Each point is reached from the start by the listed moves, each made 0, 1 or 2 times, or once backwards (-1), plus a little noise. Is the number of moves made odd or even? Then give how often each move was made.

Moves:
(1): -0.12; +0.14
(2): -0.14; -0.12
Start: -0.20; +0.03
Points:
-0.71; +0.08 => even (2, 2)
-0.57; +0.20 => odd (2, 1)
-0.43; +0.31 => even (2, 0)
-0.19; +0.03 => even (0, 0)

Moves:
(1): -0.20; -0.12; -0.02; -0.26; +0.05; +0.12; +0.06
(2): +0.19; +0.15; -0.13; -0.17; +0.17; +0.00; -0.01
(3): -0.12; +0.26; +0.03; +0.08; +0.08; +0.15; -0.19
(4): +0.11; -0.15; +0.20; -0.18; -0.23; +0.07; -0.25
(5): -0.18; -0.23; -0.03; -0.22; -0.17; -0.26; -0.37
(6): -0.01; -0.01; -0.29; +0.07; -0.14; +0.20; +0.00
Start: -0.09; -0.06; -0.12; +0.03; -0.09; +0.06; +0.14
Points:
+0.12; -0.13; -1.06; +0.17; -0.27; -0.11; +0.14 => odd (-1, 1, -1, -1, 1, 2)
-0.70; +0.57; -0.88; +0.22; +0.26; +1.20; +0.50 => even (2, 0, 2, -1, -1, 2)
+0.34; +0.13; -0.36; -0.25; +0.02; -0.33; -0.33 => even (-1, 2, 0, 0, 1, 0)
